Each row of a before or after table is a point. One or more steps were done to the points. Then noise was added and the rows were shuffled. The steps act on how far a point lies along the listed directions, d1 being the first. What was done? A step turns or swaps two directions, mirrors them in a line or flattens them onto one, adds a multiple of one to another, or multiplies one. Angles are multiples of 10 degrees, from the lower direction toward the higher: turns from -170 to 170, lines from 10 to 170 but not 90. Use the fewest steps. Two steps may share a direction if one is a turn and the other turns, adds or multiplies; they go together, in the order done. Otherwise the lowest direction goes first.

Directions:
(1): [-33 -42]
(2): [ 42 -33]
Before:
[[  1  14]
 [ -2  34]
 [-15  22]
 [  5  12]
 [ 72 -20]
 [-36   0]
 [-16  29]
 [-45 -18]
 [  1  32]
 [-33   4]
 [ -1  46]
 [-13   7]
 [-16  -2]]
After, 13 rows:
[[ 18  19]
 [ 20  17]
 [ 95 -40]
 [ 10   6]
 [-15   9]
 [-25   5]
 [-55  16]
 [ 14   4]
 [-11  18]
 [-75   9]
 [ -7  22]
 [-46  14]
 [ 25  25]]
Steps: add -1 times d1 to d2

Directions:
(1): [-13 -49 -28  63 -27 -21]
(2): [ 65  37 -44   7 -15 -26]
(3): [ 22 -42   3 -18  60 -48]
(4): [ 56 -46  32 -12 -32  33]
(5): [ 11  28  68  42  -2 -34]
(6): [20  7 -7 47 54 53]
Before, 10 rows:
[[ 18 -24  19  44 -12 -12]
 [ 14   6  -9  -7 -55   2]
 [  8 -58  52 -36  53 -63]
 [-27  -2  28  45 -14   5]
 [  6  -6 -20  34 -26 -24]
 [-65  21  30 -53  12  -2]
 [ 23  56  17   2   8  23]
 [ 13  46   3  32   6   9]
 [-16  18 -56   9  27  24]
 [-10 -20  -2  26 -24  23]]
After (10 x 6):
[[ 17  44  18 -22 -29  12]
 [ 10  -6   1 -13 -25 -45]
 [ 14 -14  20  44 -17  -4]
 [ 29 -33  37  34  93  26]
 [ 12 -16 -20  30 -21 -25]
 [-20 -16   3  13 -35  -4]
 [-45  -9  22 -63  36   3]
 [-32  29 -59  -2 -11  22]
 [ 12  30   1  -2 -35   7]
 [-21 -28  24  15 -30  -3]]
Steps: turn d3 and d6 by 70 degrees; flatten d4 and d5 onto the line at 50 degrees

Directions:
(1): [ 62 -52  15 -22  66 -11 -15  -9 -16  35  45]
(2): [-23 -85  36  -9 -48   3 -16  45  27 -27  22]
Before:
[[ -9 -24   7   1 -26   3   0  19  15  -2   1]
 [  4  -5  -3  -3  14  -3  -2 -11   4   1   1]
 [  3 -15  10  -8   6  -5  -4   5   6   0  12]
 [  0  -5  -7  -1  -1  -1  -6   6  -8  -3   9]
 [ -5  -7   9  -2  -9   3  -1   8  13  -5   2]
 [ -4 -18   9   3 -12  -1  -6  13   0   2   4]
 [  5   0  -4   1   8  -4   5  -6  -6   1   0]
 [ 44 -34  10 -16  45  -9 -14  -8 -14  32  32]
 [  9   7  -2   1   0   0  -6  -3  -6   3  -9]]
After:
[[-24 -58  25  -2 -55   4  -5  41  31 -19   8]
 [  0 -12  -4  -3  -2  -2  -7   8  -9  -3  12]
 [  6 -39  19 -13   7  -8  -8  13   9   1  23]
 [-14 -25  16  -3 -25   3  -5  18  21 -13   6]
 [ 12  18  -7   3   6   1  -3 -10 -10   6 -12]
 [ 88 -68  19 -31  95 -16 -24 -15 -27  57  62]
 [ -9 -45  21  -1 -25   1 -11  25   8  -6  11]
 [ 13  -5  -5  -5  25  -3  -3 -15   0   5   5]
 [ 11   8  -7   1  17  -6   7 -12  -8   6   0]]
Steps: multiply d1 by 2; multiply d2 by 2.5

Directions:
(1): [ -2 -23 -17 -48  40  57 -46  30 -15  -2 -53  92  32 -24  10 -18 -13 -27]
(2): [-23   1 -15  17 -27  39  23 -35  29  61 -71 -24 -10  32  64 -66  28  -5]
(3): [ -8  46 -57  -5   7 -49 -12 -18  21 -44 -46  10 -26   1  60  77  21 -44]
(4): [ 17  29 -56 -14  72  20   0  14  13   1  -7 -54  59   0 -34   0  76  42]
(5): [-23  15  47  -2  43  15  15  84  65 -37 -37 -52 -27  12  -5 -10 -46 -24]
Before:
[[ -4 -13  26  26 -46   5  39 -29  12  46   7 -52 -32  20  13 -55  -7   3]
 [-10   3 -18  17 -17 -30  15 -16   0  12 -11 -20 -13   4  31  -8  26  -4]
 [ 21 -11   8  -9  -3 -16 -23 -16 -28   8  39  22  12  -7 -22   9  -3  20]
 [ 31  -5   0 -20   5   6 -13 -11 -46   0  35  37  26  -7 -29  -2  15  44]
 [ 10   2 -10   8 -19   5 -17 -39 -31   9  15  28  16   0   2  -2  13  12]
 [ -2  11 -15  10  -6   1   1  -4  -8   5 -12   8   2  12   9  -9  15 -17]
 [ 13 -13  20  -6 -24  -2  -3 -16 -36   3  36  24  13  -5 -22  -9 -18  17]
 [ 13  -4  -4  -1   5 -38  -2   6 -25 -28  42  15  -3 -35 -26  40  -4   5]
 [ 10 -28  20 -25 -16  11  -8   2 -42  27  31  39  17 -12 -24   1 -10  11]
 [  8  -7 -19 -24  10  -9 -23 -13 -36   3  21  20  30 -18 -33  19  17  16]
 [ 18  -2  10   1 -15 -37  -6 -32 -45 -19  76  28   7 -21 -34  40  21  19]
 [  0   7   6  21 -40 -11  23 -33   0  26 -30   4 -22  11  46 -18  10 -26]]
After (12 x 18):
[[  3  -2  12   1  17 -25   7  30   1 -29  20  -4 -13 -26 -22  25 -17  -1]
 [-21  -6  11  22 -13   1  32   8  24  32 -32 -47 -17  19  31 -56  12   2]
 [ 17  34 -17 -29  35 -31 -22  24  -3 -62  -5  27  -3  -6   0  67   1   0]
 [ -3  15  -8 -31  40 -26 -23  33   0 -46  -3  -1   8 -20 -27  52  -8 -11]
 [-12  30  20   3  15 -33   9  18  27 -49   3 -18 -31   1  11  43   2 -20]
 [-19  11 -37  37 -71  -4  41 -90  27  67 -58 -48 -48  36  92 -47  39 -22]
 [ -9   3  33  23 -33  14  35  -5  24  38 -48 -21 -27  22  45 -51  -3 -24]
 [  3  24 -11  -9 -11 -31 -10 -11  -4 -38  -8  20 -11   1  21  44 -11 -22]
 [ -1  10   4  11   3  10   3  20   1  -2  -8  -4   1  10  -3 -20  -1 -15]
 [  5  14 -13 -35   8 -40 -24  15 -19 -37   3  45  -9 -17   5  86  -8 -29]
 [ -6  30   5   5  16  -6 -15  18  20 -39 -21  -1 -13   6  15  21 -13 -20]
 [  7  18  -2 -14  16 -36 -22   7   8 -29   1   6 -13  -2   4  45  -8 -15]]
Steps: add -1.5 times d1 to d2; multiply d3 by 1.3; turn d3 and d5 by 140 degrees

Directions:
(1): [  4  -3  30 -22 -33 -84  23  29 -42  15 -45 -11 -10 -31 -54 -39   3  -6
  44 -42 -52 -46  -2  33 -33  38   9 -19   6 -12  13 -15]
(2): [ 19   7  15  24 -13 -30  13  -4 -13  -2 -36 -14  11  13  38  13  66  21
   3  -2  -8  22 -64  -4  27  54 -58  95  13  32 -13  28]
Before (12 x 32):
[[ 17 -11  14   3 -14 -50  -6  18 -21   1 -39 -10   1  -2   7   8  52   7
   20  -8   0   0 -43  15   5  33 -30  39  -9   3  10  19]
 [ 18   4  13   5  -1 -38  18   9  -9  -7 -39   0  12  -5  27  17  55  11
   -1 -13 -24   8 -55  12  24  33 -42  54   4  17 -10   6]
 [  2   5  16  -2 -22 -18  -2   2   6 -11  -9 -11  -9   6 -15 -23   5 -10
  -10 -19  -9   2 -10  -2  20  11  -4   6  -2   7   6  -1]
 [ -1  -1 -30   9  17  64 -30 -22  35 -18  35  15   5  24  23  16 -13   4
  -33  36  16  39  11 -14  11 -35   8 -30 -11   2  -9   4]
 [ -2   3 -12  19   4  13  -5 -11   8  -7   2   1  12   4  20  10   4   1
  -15   6  20   8 -18  -5  16  -3 -18  28   1  12  -2  16]
 [ -8  -4 -25  19  29  87 -12 -29  42 -10  63   8   9  39  58  48 -11   9
  -46  44  58  47  12 -46  33 -35 -34  27 -14  13  -6  -3]
 [ 20   3  37   3 -41 -84   2  26 -43  -2 -51 -15  -9 -17 -12 -22  58  -9
   31 -23 -41 -11 -42  24  -3  71 -30  41  17  20   0  19]
 [  3  -4 -33 -10  19  47 -17 -10  33  10  35  14  -4  -2  -1   0 -52  -2
  -17  11  44   4  49 -10  -7 -39  40 -55  -7 -31  -8 -27]
 [ 17  -2  17   8 -18 -45  18   3 -26 -11 -28 -23   8  -6 -11 -11  35   3
    7 -13 -34   2 -17  14   9  35 -18  32  10  12   3  -8]
 [  6  12  15 -12 -11 -14  11  -3  -8  14 -17   6  16  -9   4   6  28   9
   16   2 -12  -2 -26   1  21  34 -21  28   2  12   3   5]
 [ 13   6  17  12 -16 -41  10  -4 -19  -2 -44  -8   6  -4  -3  -6  26   4
   25 -32 -20 -10 -28  -6   4  53 -26  28   4  22  10   4]
 [ 22   5  -4   4 -15 -15   4   4  -7   3  -7 -33  -7  22  12  -7  31  12
   10 -12 -14  15 -39 -14  16  42 -26  42   9  14  -6 -12]]
After:
[[  7  -1 -37   7  25  65 -18 -19  45   0  37  10   6  13  29  18 -34  10
  -31  22  56  25  31 -20  15 -37  17 -18  -3 -18 -16 -12]
 [  3   9  16 -25 -16 -23  12   5 -11  15 -18   8  13 -20 -13  -5  13  -2
   25  -3 -21 -19 -13   7   4  31  -5   2   3   2  11  -2]
 [ 11   7  20   8 -20 -45  12  -3 -25  -1 -47  -7   4  -5 -13 -13  20   2
   25 -34 -25 -15 -22   0  -3  52 -20  15   4  16  15   1]
 [-24 -14 -10 -33   9  24  -2   3  11  11  53  10 -16  -4 -40  -7 -75 -20
   -2  -1  11 -23  78  -8 -33 -55  38 -93 -18 -32  23 -45]
 [ 11   1  23 -25 -12 -68  21  27 -23  -2 -46   3   2 -31 -23 -14  19  -2
   21 -39 -46 -29 -15  35 -10  25  -1 -10   4  -9   4 -23]
 [ 13 -14  19  -7 -21 -65  -5  26 -31   6 -43 -11  -4 -17 -16  -5  35  -2
   31 -22 -14 -17 -29  25  -8  28 -12   7 -11  -8  19   7]
 [-10  -4  -5  -4  -9 -11   4   3  -7  -4  -4   2  -1 -12 -25 -13 -24 -12
    1 -13  -2 -24  14  12 -10 -11  13 -23  -2 -10   9  -2]
 [ 20   0  17   6 -21 -45  17   6 -30 -10 -25 -22   6 -12 -18 -16  32   0
    7 -13 -33  -3 -14  14   7  35 -14  29  10   8   8 -13]
 [  2   8  14  -2 -20 -14   0  -1   4  -8 -10 -11 -11   6 -13 -21   8  -7
   -9 -16  -9   5 -16   0  25  10  -9  13  -2   7   7  -3]
 [ 17   3  37   4 -40 -83   2  27 -45  -1 -52 -13  -6 -17  -7 -18  57  -5
   32 -19 -40  -8 -44  23  -3  74 -36  46  18  22  -1  24]
 [ -6   0 -23 -11  11  41 -25  -8  24 -11  31  16  -4   5 -14  -3 -38  -7
  -18  21  -2  12  35   1 -12 -40  34 -75 -15 -16   6 -10]
 [ 17  -1   2 -16 -25 -40  10  19 -19  12  -9 -34 -18   3 -28 -26   3   1
   31 -28 -34 -13 -15   2  -8  33   5  -1   5  -3   4 -32]]
Steps: swap d1 and d2

Directions:
(1): [ 23 -19  30 -43  -2  68  56  -2 -14  -2  -8  -7  52  71 -11   3  21  16
 -50 -18  18 -11  42  19 -10 -15  76  -7 -10  -1 -31 -41  61  -1 -47  47
  -8 -29   3  12  29  26  63  52  72 -11  18  17 -58  23  26  29  13  12
 -27   5 -27  38  29  12 -19 -18 -25   7]
(2): [ 39  14   4 -18 -23  11 -20 -16 -31  38   2   2  20 -25   2  42  12  20
 -39  20 -22  69  35  30 -29 -27  23 -60 -44 -22  -7  40 -59 -35 -11  32
  65   9 -32  25  61 -15   1  -5 -12 -25  24 -47  -2  -5  -6  27 -85  52
  39 -33  13  -6  -3 -38  53  21   2 -57]
(3): [-31 -40 -35  26  -3  32  11 -15  43 -40 -51  23  63   8  22 -83 -22   8
  27  39  -8  24  33 -84  42 -13 -27  -9  -8   5 -63 -22  -5 -36 -38  -6
  32  41  21   7 -14 -13 -20 -21  12  -7  29  10 -31  38  -6 -19  -9   4
  34 -51  88   2  20  16  26  -4 -47   2]
(4): [ 18  16  17  -4 -78 -12  18  -7  27 -21  13 -17  -1   3 -33  22 -29  36
  31  21  76  15 -55  -3   7 -34  12 -59 -22 -23 -28  30  35 -30  56  63
  25 -17  13 -22 -30  22 -34  47 -16  95   2  29   4   9 -45  38  41 -39
 -21  -8  21  12   9 -16  42  45 -20  -7]
Before, 11 rows:
[[  0  15 -10  10  14 -11 -13   4 -32   6 -11  -5  -5 -10  -3   6   8  -6
  -14  16 -14  10  -9   4 -13  11 -17   4  -2  13  11   8 -24  -3  -9 -17
    6  -3  -6   4  42 -20  -3 -21 -16 -13  10  -6  13 -13   6 -15 -28  14
   10   9  -6   2  -3 -20   9  -4  25  -5]
 [ 13  -4  -7  -3  16  24  -2  -9  -1   6  -2  -4  14   1  26  -5   3   0
   -8  13 -23  11  17 -15  -4   4   8 -13 -10  -7  -1   2 -27 -10 -15  -7
    4   5  -6   9  25  12  17   0   5  -9   1  -7  -4  10   5   7 -37  26
    4 -10  21   9  -3  -5  12   2  -7 -17]
 [-15   0   2   3   8   2 -25  -2 -19  15 -12  -9 -26  -8  -4  13   9 -12
   -2  -5 -14  -7   4  13  -9   3 -11   1  -3   2  20  26 -18  14  13 -11
    2  -1  -6  -1  20  -1  -2  -5 -12  -6   9  10  20 -19  10   1  10   2
   -5  13 -25  -8  -6 -14  -7   0   6 -10]
 [ 10 -20  -2   9   7   0 -20  -6 -10  18 -18   5   2  -6  11  -5  -1   2
   -4   9 -11  21   9  -9   1  -2   1 -16  -2   7   4  -7 -15   5 -10 -11
    8   8  -3  13  35  -9   9   4   9 -28  12 -16   5   6  19  -5 -28  15
    7 -20   6 -10   3 -14   6   4  14 -21]
 [-14   0   1   6  23 -13  -1   8  -1  -3   4  -4 -31 -18   8  18   9  -2
    2 -12 -15   4 -10  15 -12  10  -7  13  13  16  23   3 -25  20   4 -29
  -16   1 -19   1   4  -7 -11 -16 -10 -19 -13   1  25  -8   1 -12 -18   2
    9  -4 -25  -8 -29  -5 -12 -14   2   9]
 [-37 -10   2  -6  19   2   6   4   7 -13  -4  17   0  19   1 -18  13 -15
   -2 -10  -8 -27  12 -11  -6  19   4  40  22  16   3 -30  18  26 -21 -16
  -46 -18  18  -3  -7   1  30  -3  19 -12  -9  18  -4  -7  18  -1  12 -20
  -17  18 -20   6   8  24 -29 -27   0  34]
 [ -1   4  -7  22 -67 -45  13 -12  62 -46  14 -18 -10 -12 -29  -9 -48  28
   56  25  84   1 -81 -23  33 -21 -17 -38  -4 -14 -20  34  34 -24  76  42
   -1  -1  18 -35 -61   1 -60  43 -29  95 -14  44  13   8 -56  17  68 -59
  -35 -10  38   6  18 -10  47  52 -11  10]
 [  7  26   8   0   8 -25 -20  -1 -19   4   2   1 -15 -38 -10  24  -2 -10
   -2  -2  -5  11 -21  10  -7  -9 -23 -11  -6  -5   4  15 -36 -12  27  -5
   15  -4  -1  11   8 -16 -18 -17 -17 -17  -6 -23  21 -26 -17   0 -15   2
   16  -2  -4 -14  -9 -15  12  12  26 -15]
 [ 17 -11  21 -20  14  62  33   9 -30  18   5 -17  29  54  -5  10  26   2
  -63 -24  -8 -10  48  44 -24   2  56   1  -4   2 -11 -28  34   9 -49  33
  -19 -25 -12  18  38  12  68  26  63 -42   8  -8 -49  17  37  25  -6  23
  -23   8 -37  34  10  -5 -13 -26   2  -1]
 [ 17   8  -8 -14 -15  17   8   5  -9   3   2  -2  11   9  -6   2  24   8
  -17 -14   5  12  16   7 -22 -11  17 -13 -16  -5  -7   4   0  -7 -32  25
   14  -2  -7  24  16   0  17   7  15  -8   3  -4 -19  -3  13  22 -14  16
   -5  -7  -5  14  -8  -7   7 -15 -12 -12]
 [-11 -15  -6  22  14 -14  -8   9   1 -16  -8   5 -19 -12 -10 -10 -15 -10
   10   9   8 -13 -16 -12  17  15 -27   7  12  11   4  -3  -9   7  11 -22
  -19  11   6 -11 -11   6 -11 -21 -17  -2  -8   4  16  -3  -4  -8   8 -16
   -3   9  13   3 -12  12 -16   5 -11  12]]
After (11 x 64):
[[  3  26  -4   9  -5 -25 -10   6 -22  -1   3 -13 -22  -9 -14  18  -2   1
    1  14  14   1 -37  12 -15   9 -15  -2   0  12  15  15  -8   0  20  -3
   -3 -17  -2  -9  23 -11 -13  -5 -25  27   2   8  26 -17  -6  -8   0 -10
   -8  22 -10   4  -2 -24   8   8  27   2]
 [  1   8 -17  -2   4   0  -5  12  -7   0   1   2  -7  -2   7 -10  25  -7
   -5 -21 -11  -1  11  -7 -19   7  -8  14   5   3  11   1 -10   7 -30  -5
   -6   2  -3  24   4  -8   9 -12   5 -25  -7  -5  -7 -10  19   2  -9  11
   -2   3 -10   4 -16   2 -12 -25  -2   4]
 [ -4  17  19  -7  -7 -14 -23   2 -25  24  10 -21 -51  -6 -20  47   9 -10
   -5 -18   5 -17 -24  41 -21   2   2  -4  -4  -2  40  36  -6  22  37   6
   -8 -20 -13 -10  16   9  -2  12 -20  15  -3  19  31 -30   4  15  27  -9
  -28  31 -56  -5 -13 -23  -8   8  22 -11]
 [  2 -15  -1  15 -14   1   3  -1   5 -19  -9   4   5  -6 -20  -2 -19   6
    6  21  24   6 -12 -13  18  -1 -11 -26  -6  -1 -18   5  -3 -12  13   4
    4  10   3  -9  -1  14 -14  -3 -12  14   5   5   4   7 -17  11   1 -12
   -2  -4  21   9  -5   4   4  20 -24  -4]
 [-27   6  -4   2   7 -22 -21   1   3   0   7  23 -16 -19   0   4   7 -13
    3   4 -18   0   4  -5 -19  14 -16  17   8   4  12   5 -26  12   0 -16
  -19  -8   6   2   5 -17   4 -21 -19 -13  -6  -8  20 -21   4   1 -26  -4
    6   4  -8 -11  -5   4  -4 -11  16   8]
 [ 27 -32  16 -32 -37  63  67 -20  29 -34 -17 -11  81  73 -19 -25  -6  37
  -30   7  54  11  23  -8  18 -34  75 -35 -23  -9 -62 -26  75 -28 -28  78
    5 -17  13   3  11  13  38  75  68  16  19  35 -72  39   0  37  30  -5
  -38 -26  18  44  51   5  26   8 -47   3]
 [-10 -11 -20  12  17  16  -3  -7  20 -14 -10   1  16  -2  38 -37 -12  -5
   17  21 -22   3   6 -47  19   8 -18   0  -3  -1 -11  -7 -22 -14  -9 -22
    1  17   6   5   0   9  -2 -10  -2   1  -1   4   1  20  -1  -5 -21  11
    9 -16  47   9  -1   5  14   2 -18  -1]
 [  4  24  20  -6  -7 -34  -1  15 -10   5  26 -19 -56 -21 -12  59  11   8
    7 -16  19   5 -42  46 -24   2   3  -6   8   5  36  24 -14  20  41  -8
  -17 -19 -25  -7   0   7 -22   7 -25  15 -21   4  39 -18 -15  10   0 -13
   -6   7 -46  -4 -33 -20  -5   4   5   2]
 [ -8  10  -4  12  61  -6 -31  20 -41  43  24  -6 -41 -13  14  16  28 -38
  -37 -35 -59 -25  22  51 -30  49 -15  50  26  13  60  -4 -35  45 -24 -48
  -46  -3 -24  15  26 -17  34 -43   5 -80 -22 -39  14 -24  40 -21 -29  26
   -2  31 -57  -5 -31  -7 -36 -35  52   4]
 [ 17  36  26 -19 -12 -26   0   2 -20   0  19 -13 -26 -19 -30  48  -3  -2
   -5 -19  32  -6 -48  35 -13 -15   4 -19   0  -6  11  12   9  -1  48  20
   -7 -31   3   0  -4   4  -6  17  -3  18 -14  -3  16 -25 -20  20  16 -21
  -17  24 -38   1  -3 -12   3  15  27  -3]
 [ -2 -23 -10  23  -1 -10 -20  -7  12  -2 -22   4   2  -9  12 -25 -13   4
   21  16   1  12 -11 -33  17   2 -19 -12   3   7  -5 -10  -9  -1   2 -17
    7  12  11   4  11  -7 -11  -1   3  -4   9  -2   8  13   8 -13  -3  -6
    6 -21  24 -14   7  -6   4   7   6 -11]]
Steps: turn d1 and d4 by -80 degrees; multiply d2 by 0; multiply d3 by 3
